Each row of a before or after table is a point. The points were changed in one or more steps. Then noise was added and the rows were shuffled. The steps act on columns, c1 being the first. Write out the steps. A step turns or swaps two columns, mirrors them in a line or flattens them onto one, adds a multiple of one to another, or multiplies or shifts one. Angles are multiples of 10 degrees, from the lower column toward the higher: turns from -170 to 170, lines from 10 to 170 but not 90. Use the fewest steps. Two steps may share a column if one is a turn and the other turns, adds or multiplies; they go together, in the order done. Otherwise the lowest column goes first.

Before (10 x 3):
[[ -1.5  -1.9   5.8]
 [ -4.7   5.4  -4.7]
 [ -1.5  -1.0   2.1]
 [  3.8  -6.1  -4.3]
 [-10.1   6.1  -0.3]
 [  0.9   5.0   8.2]
 [  1.1   0.8  -3.3]
 [  0.4  -1.3  -1.2]
 [ -5.3  -2.5  -3.6]
 [  3.0   3.0  -1.1]]
After (10 x 3):
[[ 9.3  1.4 -4.7]
 [-1.1  1.8  2.1]
 [ 1.6 -4.1 -1.0]
 [-5.0 -0.3 -4.3]
 [ 1.8 -1.5 -3.3]
 [ 2.3  5.8 -3.5]
 [-0.3 -3.3  8.3]
 [-3.8  2.3  5.9]
 [10.5  5.7 -0.3]
 [-0.7  0.3 -1.2]]
Steps: turn c1 and c2 by -120 degrees; add -0.5 times c3 to c1

Before, 8 rows:
[[ 3.8  1.1 -3.5 -5.3  1.0  1.2]
 [ 1.7 -2.8  5.4 -3.6 -4.0  3.1]
 [-4.1  4.9  4.5  1.9 -4.9 -1.2]
 [-4.4  2.1  3.2  2.5 -1.6  3.3]
 [-5.3 -6.5 -2.0 -2.9  2.5 -7.9]
 [ 4.0  4.9 -4.2 -7.3 -1.9  2.1]
 [-1.4 -5.9 -5.7  5.1  0.6 -8.4]
 [ 4.5  2.9  1.8  5.0  2.6 -2.7]]
After, 8 rows:
[[ 2.3 -2.3  3.5  1.9 -4.2  3.1]
 [-4.6 -1.8  5.8 -3.9  0.0  3.0]
 [ 1.7  1.3  1.8  4.9  5.6 -2.8]
 [ 0.4 -0.2 -3.0 -5.3  4.1  1.7]
 [ 2.2 -4.3 -4.3 -7.6  4.8  2.1]
 [ 2.7 -6.1  4.6  1.7 -3.5 -1.1]
 [-2.3  5.5 -2.1 -2.9 -6.6 -7.8]
 [-3.9  3.9 -5.6  4.4 -3.1 -8.3]]
Steps: turn c2 and c5 by -120 degrees; turn c1 and c5 by 110 degrees

Before:
[[ -2.0  -7.2   0.8   3.4   4.6   8.2   3.6  -3.6  -3.4]
 [  1.6  -1.0   1.9   2.7   2.7   8.1   0.7  -6.3   0.9]
 [  4.0   0.5  -4.6   1.7   4.1  -2.0  -0.2   1.9  -6.5]
 [ -0.4  -5.7   2.5  -0.8  -0.5   5.0   0.0  -9.3  -2.7]
 [ -2.6   1.8  -3.1  -5.7   6.2  -2.6   4.1   0.7  -1.7]
 [ -8.1  -5.7  -0.8   1.9  -0.6   3.7  -0.2  -4.8  -3.5]
 [  3.2  -3.3  -1.8  -4.2  -1.9  -1.4   3.6   2.5  -0.7]
 [ -2.9  -1.1   2.4   3.8  -0.7   8.1   4.2  -7.4  -7.6]
 [ -2.5  -3.4   1.9  -2.1   1.2 -10.9   3.6  -1.0   4.0]
 [  0.0  -2.5  -1.9   0.8   2.1  -3.0   5.0  -1.4  -1.7]
 [  4.4  -0.8  -2.3  -2.6   8.2  -3.2   6.1   0.7  -6.8]
 [ -4.4   2.8   0.7  -0.6   1.7  -2.4   5.7   6.2  -1.5]
 [ -8.1  -5.7   1.9   1.2   4.2   3.3   0.0  -8.4  -3.0]
 [ -1.9  -5.8   6.3  -4.6   0.8  -8.8  -1.9   1.2  -0.2]]
After, 14 rows:
[[ -8.6  -3.1   4.7   1.3   6.6   3.4   0.1  -8.3  -3.1]
 [  2.9   2.5  -4.5  -3.8   2.8  -1.5   3.7   2.7  -0.8]
 [ -0.5   1.6   6.0  -0.3   5.5   5.2   0.1  -9.6  -2.8]
 [  1.8  -2.6   4.8   2.6   1.7   8.0   0.4  -6.5   1.2]
 [ -3.0  -6.5  -7.9  -5.7  -0.5  -2.7   3.9   0.8  -2.0]
 [ -4.2  -2.5   1.4  -0.6  -2.4  -2.2   5.8   6.2  -1.3]
 [ -2.1  -3.2   2.2   3.5   7.6   8.1   3.9  -3.8  -3.4]
 [ -2.6  -0.5   4.5  -1.9   3.6 -10.7   3.3  -1.1   3.8]
 [  0.1  -1.6  -4.6   0.9   3.1  -3.0   4.9  -1.4  -2.0]
 [ -2.2   0.3  16.1  -5.1   5.9  -9.0  -2.3   1.1  -0.1]
 [ -2.8   0.7   6.2   3.9   1.0   8.0   3.8  -7.4  -7.6]
 [ -8.5   1.8  -2.1   1.8   5.3   3.4  -0.3  -4.8  -3.1]
 [  4.1  -4.3 -11.3   1.6   0.2  -2.0  -0.2   1.9  -6.5]
 [  4.9  -8.2  -5.4  -2.7   2.2  -3.5   6.2   0.6  -7.2]]
Steps: mirror c2 and c5 in the line at 130 degrees; multiply c3 by 2.5

Before:
[[ -3.3   0.9  -0.8  -5.6   1.6   4.5  -6.9  -1.4  10.4   0.3  -1.2   1.6]
 [ -1.3  -6.3  -1.2   0.8   0.3   8.9  -1.1  -0.3   2.3   0.5   0.9  25.1]
 [ -2.2   2.9   1.1   1.2  -1.0  -5.5  -8.6   5.6   1.0   4.1  -0.4  -1.5]
 [  2.4   1.2  -2.6   1.1  -2.2   1.5   0.1  -1.7   1.0   3.5  -1.0  -2.8]
 [  0.4 -11.3  -2.6  -0.8  -0.3  -6.7   0.6  -0.6   2.1   3.8  -1.1  -3.2]
 [ -0.1   1.9  13.3  -0.8  -2.2  -3.7   1.0  -1.6   6.8  -1.6  -1.3  -3.6]
 [  1.5   1.0  -0.8  -2.3   1.0  -5.3   0.1  -1.4   0.4   3.3   8.7  -2.4]
 [  0.2   2.8   2.4  -3.3   0.1  -6.9   0.6  -0.7   5.6   6.7  -2.6   0.9]
 [ -0.4   2.2  -0.7   1.4  -2.6  -2.1  -0.4   1.1  12.2   3.2   1.5  -2.1]
 [  1.6   1.8  -2.2   0.2  -3.3  -4.7  -2.3  -0.4   5.1  -3.6   0.2  10.2]
 [ -9.4   3.8  -0.2  -1.1   0.9   1.2   0.4   2.5   0.3  -2.1   0.3   8.6]
 [ -3.8   1.4  -2.0   0.5  -1.6  -6.3  -7.0  -4.2   1.0   3.8  -1.9  -0.4]
 [  2.5   2.6  -2.5  -4.5  -2.2  -6.2  -4.6   4.1  -0.4   2.2  -3.1  -3.0]
 [ -0.1   2.5   1.0  -4.6 -11.9  -3.6  -1.1   1.5   0.4   3.5   2.5   2.6]]
After:
[[  0.5   3.0   2.6  -3.4   0.7  -7.0   0.6  -0.8  -6.5  -1.5  -2.3   1.3]
 [ -9.5   3.7  -0.2  -0.7  -1.8   1.5   0.5   2.0   1.0   1.7  -0.1   8.6]
 [ -0.1   2.2   1.3  -4.0 -13.7  -3.3  -1.2   1.2  -1.8  -2.2   2.7   2.4]
 [  2.2   2.7  -2.3  -4.4  -6.3  -6.3  -5.0   4.2  -2.8  -2.2  -2.6  -3.0]
 [ -0.1   1.9  13.5  -0.8  -0.1  -3.4   1.2  -1.6   4.8   5.6  -1.1  -3.7]
 [  1.5   1.7  -2.4   0.2  -3.1  -4.9  -2.2  -0.1  -3.4   5.8   0.2  10.5]
 [ -0.1   2.3  -0.6   1.6  -3.8  -2.4  -0.2   0.8 -11.6   5.2   1.1  -2.0]
 [ -3.3   1.1  -0.6  -5.8   3.0   4.7  -7.1  -1.3  -8.8   6.4  -1.4   1.8]
 [  2.0   1.1  -1.1  -2.7   2.3  -5.0   0.2  -1.7  -3.1  -2.4   8.6  -2.3]
 [ -3.8   1.7  -1.9   0.4   2.4  -6.5  -6.9  -4.3  -4.7  -2.4  -2.1  -0.2]
 [ -2.0   3.2   0.9   0.8  -6.4  -5.5  -8.5   5.7  -2.2  -2.3   0.3  -1.7]
 [ -1.2  -6.0  -1.7   0.4   0.8   9.4  -0.9  -0.5  -3.3   0.8   1.0  25.4]
 [  2.4   1.2  -2.7   0.9  -0.4   2.0   0.2  -1.7  -4.5  -1.9  -0.8  -2.8]
 [  0.2 -11.3  -2.5  -0.8   0.0  -6.5   0.6  -0.7  -6.3  -1.4  -1.0  -2.7]]
Steps: turn c9 and c10 by 140 degrees; add 0.7 times c3 to c9; add -1 times c8 to c5

Before:
[[  0.1   2.5 -10.2  -2.3  -4.4  -2.5  -5.1  -2.9   1.1  -0.3   2.9  -4.8
   -7.8  -2.0   5.6  -4.0  -0.4   5.4]
 [  8.7   1.4  -2.7   1.3   1.3  -1.3   4.7  -3.1  -1.3  -1.7  -3.7  -2.6
   -6.9  -3.1  -4.7   1.3  -7.4  -3.3]
 [ -3.1  -4.0  -0.4  -2.2  -1.9   0.8   3.5   5.1  -8.1   1.9  -3.0   3.8
   -4.0  -3.3   5.1  -2.8  -6.6   6.8]
 [  2.6  -0.9  -5.0  10.3  -3.0   0.8  -0.4   1.3  -6.7   2.0   6.3   0.1
    3.0   1.0   4.0   3.2 -10.2  -3.9]
 [ -0.6   0.6  -1.1   8.4   0.7  -2.4  -6.8  -3.1  -8.5   7.2  -1.7  -3.7
   -2.3   7.6  -4.0   4.3  -1.2   1.7]
 [ -1.3  -0.5  -1.3  -0.3  -3.9   1.3   4.1   4.1  -1.7  -4.6  -6.5   2.9
   -4.5   6.6  -5.2   3.9   1.0   5.9]
 [  9.7  -0.1  -1.1   8.8   2.1   4.0  -1.1  -6.2   0.8   3.9   4.2  -7.9
   -6.4  -3.3  -1.9   2.9  -3.9   1.7]
 [  6.8  -7.2   0.8   2.5   2.4   1.4   3.2  -6.1  -0.7  -5.1  -5.5  -2.2
    1.5   3.9  -2.0   0.8  -5.4   6.9]
 [ -3.1   0.0   1.1   0.3  -3.2  -2.6   1.0   3.3   1.1   5.7   2.7   2.9
   -0.6   5.8   2.3  -2.8  -5.9  -2.7]
 [  0.9   0.9  -7.4   0.0  -1.6  -6.1  -2.8   5.2  -6.7   4.8  -4.7   0.5
    4.0   9.3   2.4   3.7  -1.4   6.2]]
After, 10 rows:
[[  2.5  -1.1  -5.1  10.4   2.3   0.7  -0.4  -3.2   6.5   2.2   6.4   0.4
    3.2   1.0   4.0   3.4   5.1  -9.4]
 [  9.8  -0.2  -1.2   9.1   1.3   4.1  -1.0   8.4  -0.7   3.9   4.6  -7.5
   -6.4  -3.2  -2.0   3.0   4.3  -1.2]
 [ -0.7   0.8  -1.2   8.4   0.7  -2.2  -6.6   4.1   8.5   7.2  -1.7  -3.5
   -2.5   7.5  -4.2   4.4   2.3   0.5]
 [  6.9  -7.2   0.5   2.6   1.0   1.6   2.9   8.5   0.6  -5.4  -5.6  -2.4
    1.2   4.0  -2.1   0.6   8.5   1.9]
 [  0.2   2.6 -10.2  -2.2   5.4  -2.2  -5.1   0.2  -1.2  -0.4   2.9  -4.5
   -7.8  -1.9   5.8  -4.0   3.6   3.6]
 [  8.7   1.3  -2.7   1.4   0.4  -1.1   4.5   4.2   1.3  -1.4  -3.7  -2.5
   -7.2  -3.0  -4.5   0.9   3.4  -7.2]
 [ -1.4  -0.7  -1.3  -0.4   1.5   1.6   4.2  -7.0   1.7  -4.8  -6.1   2.7
   -4.4   6.7  -5.2   4.1   3.0   5.4]
 [ -3.0  -4.3  -0.3  -2.1  -0.9   1.1   3.7  -7.3   8.1   1.8  -2.9   3.7
   -3.9  -3.2   5.2  -2.5   9.7   0.7]
 [ -3.3   0.1   1.2   0.8   1.4  -2.7   0.9  -5.6  -0.8   5.4   2.6   2.7
   -0.7   5.8   2.6  -2.7   2.9  -5.9]
 [  1.0   1.0  -7.3  -0.2  -1.2  -6.5  -3.0  -7.1   6.8   4.6  -4.6   0.4
    4.0   8.9   2.6   3.9   5.1   4.3]]
Steps: turn c5 and c8 by 150 degrees; multiply c8 by 1.3; multiply c9 by -1; mirror c17 and c18 in the line at 70 degrees
